Rows are points. The ring and each string are closed loops that go straight from each point to the next, and from the last back to the first. Before rounding, they use only three directions, however many columns there are. Count how often each string passes through the ring. Passing back the other way cancels.
In the rows, zero is written as 128.

Ring, 7 rows:
[[166 106  94 151]
 [162 106  96 190]
 [123 117 114 209]
 [ 82 125 128 180]
 [ 66 116 119 149]
 [ 77 102 102 122]
 [138 102  93 122]]
String (23 x 4):
[[137 117 111 177]
 [119  98  93 181]
 [129  90  84 208]
 [164 103  93 233]
 [179 115 104 222]
 [168 125 115 189]
 [145 114 107 173]
 [125  91  85 175]
 [158  89  78 174]
 [203 106  88 155]
 [190 115 100 141]
 [173 126 114 136]
 [141 111 103 147]
 [118  99  94 159]
 [119 100  95 159]
 [147 114 105 146]
 [177 119 106 139]
 [212 118 100 142]
 [189  94  79 167]
 [170  87  74 184]
 [186  96  82 200]
 [190 122 109 201]
 [153 128 120 177]]
Times through: 2
String:
[[ 95 101  99 142]
 [115 112 108 150]
 [104  94  90 141]
 [110  86  81 118]
 [140 101  91  97]
 [150 116 106 112]
 [136 116 109 138]
 [123 107 102 148]
 [110  84  78 140]
 [110  81  75 103]
 [108 104  99  88]
 [107 119 115 110]
 [107 112 109 144]
 [ 88  97  96 147]
 [ 60  93  96 137]
 [ 32 100 107 123]
 [ 64 126 129 125]
 [ 85 126 127 133]
 [101 113 111 148]
 [ 76  90  90 144]]
Times through: 3

Ring (7 x 11):
[[182 115 118 127  80 123 113 113 133 130 146]
 [133 154 144 101 101 133 123 102 142 129 156]
 [ 70 167 168 104 144 148 139 111 135 135 155]
 [ 64 134 169 124 165 148 150 125 126 139 146]
 [102  71 151 154 167 137 155 142 117 142 130]
 [156  52 125 166 132 126 139 143 115 139 127]
 [192  76 108 155  91 121 117 131 121 134 134]]
String:
[[141 118 129 139 110 134 121 126 123 135 143]
 [168 107 110 158  92 130 107 135 115 135 138]
 [188  63 101 179  99 124 114 147 108 138 127]
 [150 121 119 151 100 135 110 133 117 136 141]
 [140  83 135 146 130 130 138 132 122 137 135]
 [147  17 140 161 159 122 165 142 120 140 122]
 [160  10 129 175 151 121 157 150 114 141 118]
 [172   7 119 183 142 120 149 154 110 142 117]
 [160  12 132 166 151 120 160 144 118 140 120]
 [159  37 131 158 139 122 150 138 121 138 126]
 [194  17 111 176 120 116 139 146 115 138 120]
 [204  61  98 172  88 120 112 141 113 136 129]
 [169 119 111 150  87 130 104 130 119 134 142]
 [162 113 119 144  96 130 114 126 123 134 142]
 [159 116 121 140  97 130 115 124 124 133 143]
 [164  89 128 135 108 124 131 121 130 133 139]
 [162  85 133 130 113 123 136 118 133 133 140]
 [155 129 124 132  93 131 113 120 127 132 146]
 [174 155 110 131  64 131  91 116 127 130 152]
 [190 134 114 119  64 123 103 107 137 128 151]
 [189  99 128 109  85 116 129 101 146 127 147]
 [191 107 124 110  80 117 123 102 144 127 148]
 [197 136 111 118  58 121 100 105 138 127 152]
 [181 146 111 128  64 128  96 113 130 129 151]
 [205 104 111 125  68 117 111 110 137 128 145]
 [186  85 121 131  93 119 127 116 134 131 140]
 [151  88 136 133 120 126 138 122 131 134 139]
 [146 127 126 138 101 134 115 124 124 134 145]
 [150  98 131 139 114 129 129 125 126 135 140]
 [164  66 128 146 120 123 138 129 125 135 133]]
Times through: 0

Ring, 7 rows:
[[183 110 146 121 148 120 150 179  89 128  96 127 150  95]
 [151 130 145 129 132 125 115 167  72 116 124 175 129 107]
 [ 90 167 139 130 102 119  75 130  83 130 153 213 124 113]
 [ 59 181 124 141  85 112  63  96 112 150 159 224 121 121]
 [100 152 109 154 102 110  99  98 134 156 127 191 122 126]
 [143 127 118 141 125 109 137 126 136 158  99 142 143 110]
 [174 113 140 120 143 112 156 164 114 147  88 112 161  92]]
String:
[[117 147 133 128 114 110 112 130 117 153 121 161 146 104]
 [106 154 139 113 111 101 119 125 136 175 114 134 171  89]
 [154 122 130 123 132 104 154 140 142 169  87 108 168  93]
 [194  97 129 127 151 108 180 159 138 159  67  86 167  93]
 [200  94 126 139 152 117 170 165 117 138  76 113 145 105]
 [197  96 123 147 150 122 158 164 105 126  86 137 129 114]
 [208  92 140 124 159 118 175 183 104 135  75 100 157  93]
 [213  92 155 107 164 117 181 200  96 136  72  82 173  79]
 [161 125 157 102 140 113 145 176  97 145 100 114 172  80]
 [136 138 145 118 126 114 122 153 100 143 116 149 152  96]
 [163 118 128 144 135 123 129 154  94 124 109 166 124 116]
 [205  93 130 150 154 133 147 182  71  99  98 162 112 120]
 [200 100 144 138 154 136 138 194  53  92 108 166 117 113]
 [155 129 152 123 135 129 113 179  57 107 128 178 129 104]
 [ 99 164 157 107 110 115  89 150  80 138 145 179 150  93]
 [104 157 142 120 110 112  99 134 102 147 133 173 146 101]
 [146 128 124 153 125 127 109 145  84 114 126 198 107 127]
 [106 155 130 148 107 127  75 133  72 113 154 232 101 128]
 [ 28 206 145 121  73 115  32 105  82 141 187 249 125 112]
 [ 18 212 145 115  69 108  35  96  99 157 183 234 139 105]
 [ 62 183 141 118  89 107  72 111 110 159 153 195 147 101]
 [ 98 158 126 141 103 115  89 117 107 142 139 200 124 118]
 [ 91 159 112 159  97 118  79 102 110 137 145 225 104 134]
 [ 76 166 102 168  88 116  69  84 121 142 151 239  96 142]
 [ 44 186 105 157  75 107  59  67 138 163 157 233 113 134]
 [ 64 178 124 133  88 104  80  93 133 169 144 192 141 111]
 [ 95 160 132 127 104 108  98 117 121 159 131 174 146 105]
 [131 134 111 156 117 115 116 117 123 143 116 181 119 126]
 [152 117  96 173 124 117 131 112 136 142 101 175 108 137]
 [148 123 111 155 125 116 130 126 125 143 105 165 123 123]]
Times through: 3
